Each row is a point. Each copy is the shape, with its points in the same order, turned, moved and blurred by noise. Is it also mirrored, or only turned?
In the rows, zero is written as 128.

Shape (8 x 2):
[[159 103]
 [ 50  75]
 [ 91 119]
 [110 164]
 [142 114]
 [107 148]
 [140 180]
 [144  82]]
Copy 1 (8 x 2):
[[159  90]
 [ 55 131]
 [113 141]
 [156 171]
 [151 110]
 [143 156]
 [188 163]
 [137  83]]
Copy 1 is: only turned
Copy 2 (8 x 2):
[[164 102]
 [ 61  63]
 [ 95 111]
 [112 159]
 [146 109]
 [109 142]
 [134 178]
 [152  79]]
Copy 2 is: only turned

Shape (8 x 2):
[[109  75]
 [111  69]
 [168 122]
 [ 96 152]
 [149 199]
 [110  92]
 [146 156]
 [143 101]]
Copy 1 (8 x 2):
[[178  80]
 [180  85]
 [104 115]
 [168 165]
 [ 91 191]
 [166 113]
 [122 148]
 [136 106]]
Copy 1 is: mirrored
Copy 2 (8 x 2):
[[120  80]
 [112  81]
 [110 161]
 [179 125]
 [170 200]
 [136  90]
 [154 161]
 [113 126]]
Copy 2 is: mirrored

Shape (6 x 3):
[[100 137  98]
 [129 143 170]
 [163 133 113]
 [ 74 118  91]
 [163 102  91]
 [ 89 130 212]]
Copy 1 (6 x 3):
[[ 94 112  87]
 [112 171 140]
 [151 117 123]
 [ 68  97  88]
 [148  81 120]
 [ 69 194 168]]
Copy 1 is: only turned
Copy 2 (6 x 3):
[[113 114 103]
 [105 133 174]
 [152 144 136]
 [102  87  84]
 [184 130 117]
 [ 65  93 202]]
Copy 2 is: only turned
Copy 3 (6 x 3):
[[129 141  95]
 [105 145 167]
 [167 136 149]
 [117 122  71]
 [182 103 131]
 [ 46 131 170]]
Copy 3 is: only turned

Shape (10 x 4):
[[117 110 104  77]
 [ 95 148 182 198]
 [147 113 135 101]
 [123 166 146 144]
 [144 153 163 196]
 [115 165 158  89]
 [131  79  73 115]
 [112 121 114 171]
 [103 129 125 158]
 [193 172  84  91]]
Copy 1 (10 x 4):
[[161 102 122  89]
 [ 76 116 161 206]
 [167 123 149 126]
 [104 144 151 144]
 [108 153 153 208]
 [117 124 179  99]
 [180 107  77 128]
 [123 120 105 173]
 [112 117 122 163]
 [164 202 124  86]]
Copy 1 is: only turned
Copy 2 (10 x 4):
[[123 129 111  66]
 [191 139 215 149]
 [110 108 144  95]
 [135 159 182 126]
 [147 136 201 176]
 [114 157 185  72]
 [140 105  78 108]
 [168 134 140 147]
 [167 142 150 128]
 [ 46 162 119 124]]
Copy 2 is: mirrored
Copy 3 (10 x 4):
[[139  71  96 130]
 [ 41 181 134 117]
 [142 103 128 104]
 [110 159 105 124]
 [ 86 194 156 127]
 [127 138  73  97]
 [139  62 142 171]
 [ 88 133 137 161]
 [ 88 134 123 150]
 [208 147 108 151]]
Copy 3 is: only turned
Copy 4 (10 x 4):
[[182 111 125 118]
 [ 39 164 162 108]
 [151 122 147 149]
 [112 169 173 122]
 [ 57 179 161 151]
 [149 135 193 109]
 [164 130  76 139]
 [ 99 165 111 127]
 [103 158 125 110]
 [201 188 159 174]]
Copy 4 is: only turned

Shape (9 x 4):
[[140 153 145 151]
 [140 158 113 177]
 [125  70  91  40]
 [143  74 138 118]
 [152 189 101 143]
 [151 132 148  94]
 [144 171 157 164]
 [ 88 139  83  77]
 [164 130 131 132]]
Copy 1 (9 x 4):
[[128 114 165 175]
 [100  94 148 181]
 [149 142  78  54]
 [168 129  96 142]
 [ 87  83 174 145]
 [155 123 156 109]
 [124 117 190 180]
 [ 77 152 119  91]
 [144 106 150 150]]
Copy 1 is: mirrored
Copy 2 (9 x 4):
[[122 142 152 115]
 [132 172 137 142]
 [176  38  65  85]
 [148  64 139 128]
 [148 183 128 102]
 [144  98 145  77]
 [116 162 174 117]
 [129 107  56  81]
 [158 118 150 115]]
Copy 2 is: only turned
Copy 3 (9 x 4):
[[159 113 127 143]
 [138  77 110 135]
 [107 228  44 155]
 [130 168 109 191]
 [155  87  77 117]
 [171 164  99 147]
 [174  92 134 133]
 [112 177  64  99]
 [156 131  98 166]]
Copy 3 is: mirrored

Shape (11 x 6):
[[100 107 143 148 189 153]
 [133 159 114 183  91 118]
 [183 107 111  99 178  88]
 [129 162  72  88 169 111]
 [210 101  85 133 157 122]
 [142 162  89  81 163 178]
 [127 149 181 199 165 118]
 [ 93 134  86 122 117 109]
 [148 110 151 173 155 124]
 [154  45 116 107  90 132]
 [101 107 182 132 134 117]]
Copy 1 (11 x 6):
[[117  77 159 136 145 146]
 [ 97 179 141 135  84  93]
 [ 89 124  94 102 207 103]
 [162 141  84 161 185 117]
 [ 61 145  74 107 172 142]
 [150 148 108 154 179 190]
 [ 67 114 208 153 133  97]
 [157 130  88 134 115 103]
 [ 68 114 148 123 136 111]
 [123 119  81  39 113 138]
 [124  97 183  97 141 109]]
Copy 1 is: mirrored
Copy 2 (11 x 6):
[[155 172 110 170  91 121]
 [113 139 108 162 207 147]
 [172 109  83  79 127  96]
 [110 153  47  86 124 123]
 [179  77  60 118 148 112]
 [110 131  44 118  91 171]
 [178 185 151 161 164 149]
 [ 75 147  86 135 151 105]
 [174 136 126 158 146 122]
 [111  48 121 158 122  81]
 [120 149 169 148 119 121]]
Copy 2 is: mirrored
